Each row is a point. Two turns around zero, p and q, are shown by what they do to some points. Write where each new point lands after one turn and then the other. Backwards means that the second turn is done in reverse. Each puzzle has new turns, and all numbers are rounded.

Turn p:
|   5 | -21 |  -6 | => |  11 | -16 |  11 |
| -18 |  25 | -41 | => | -46 |   6 |  22 |
| -16 | -19 |  17 | => | 26 | 11 | 11 |
| 30 | 15 | 30 | => |   9 |  -2 | -44 |
Turn q:
|  17 | -35 |  15 | => |  -5 | -34 |  23 |
|   7 | -26 |  28 | => | -21 | -29 |  16 |
| -24 |  49 | -10 | => |  -4 |  46 | -31 |
| -12 | -28 |   5 | => |  -2 | -30 |  -8 |
|  17 |  20 | -18 | => | 17 | 25 | 10 |
|  -4 |  20 | -21 | => |  16 |  22 | -11 |
Where do these land?
q, then p: |  21 | -40 | -40 | => |  32 | -44 | -26 |
q, then p: | 21 | -7 | 30 | => | 26 | 27 |  4 |
p, then q: |  6 | 14 | -5 | => |   5 |  -1 | -15 |
q, then p: | -15 |  34 | -20 | => | -41 |  -2 | -12 |
p, then q: | -4 | -1 | 34 | => | 17 | 24 | 18 |
q, then p: | -29 |   0 |   1 | => | -16 | -10 |  22 |

Turn p:
|  -7 | -22 |   2 |   2 |  -7 |  15 | => |  -2 |  -7 |  15 |   0 | -18 |  14 |
| -18 |   5 |  16 |  30 | -10 | -12 | => |  -9 | -30 |  -2 |  26 |   7 |  -5 |
|   4 |   2 |  42 |  10 | -53 |  -8 | => |  36 | -25 |  -7 |  45 |   6 |  27 |
| -15 |  26 | -49 | -14 |   7 |   0 | => |  -5 |  14 |  27 | -30 |  32 | -26 |
|  23 |   7 | -10 | -23 |  60 |  23 | => | -25 |  56 | -14 | -24 | -20 | -18 |
|  11 |   0 | -11 |  42 | -38 | -12 | => |  32 | -44 |   5 |  12 |  -3 | -23 |
| -8 | -4 | 15 | -7 | -4 |  6 | => | -4 |  3 |  3 | 10 | -1 | 16 |
|  10 | -15 |  -5 | -39 |  45 | -12 | => | -23 |  31 | -27 | -40 |  -3 |  15 |
Turn q:
| -34 | -18 | -21 | -44 |  -6 |  13 | => |  15 |  21 |   9 |  48 |   5 | -31 |
|  2 | 34 | 19 | 27 |  2 |  8 | => | -11 |  11 | -10 | -38 |  19 |  14 |
| -21 | -31 | -11 |  -5 | -16 |  15 | => |   8 |   5 | -17 |  41 |   2 |   1 |
|  -5 | -22 |  15 | -33 | -15 |  14 | => | -22 |  17 |   5 |  36 | -10 |  -8 |
|   6 |  12 |  22 |  28 |  30 | -11 | => | -16 | -24 | -12 | -37 |  10 |  -5 |
|  14 |   0 | -32 |  -6 | -20 | -50 | => |  31 | -26 |  44 |   6 |  -9 |  21 |
| 38 | 26 |  8 | 32 | 26 | 11 | => |  -5 |  -3 | -19 | -57 | -18 |   6 |
Where do these land?
q, then p: | -22 |   4 |  -6 | -10 |  -9 |  17 | => |  -5 |   3 | -11 |   5 |   8 | -27 |
q, then p: |  16 |  -2 |  -4 | -34 |  10 |   6 | => |  16 | -18 |  -9 |  18 |  22 |   8 |
q, then p: |  7 |  5 | 20 |  1 | 45 | 55 | => |   7 |  -8 |  12 | -37 |  62 |  -7 |
q, then p: | -16 | -51 |   7 | -17 |   6 |  16 | => |  -5 | -52 |   8 |  -4 |   2 | -27 |
q, then p backwards: |  -7 | -17 | -26 |   3 |  26 |  13 | => |  33 |   8 |   0 |  23 |  -5 | -11 |
p, then q: |  25 |  32 |  -4 |  31 | -22 | -28 | => |  18 | -50 |   8 | -12 | -30 |   5 |
p, then q: | -11 |  14 |  10 |   3 |  -5 | -38 | => |  20 | -21 | -18 |   1 | -10 | -25 |
p, then q backwards: |   8 |  15 |   3 |  23 | -51 | -41 | => | -39 | -22 | -35 |  29 |  14 | -29 |
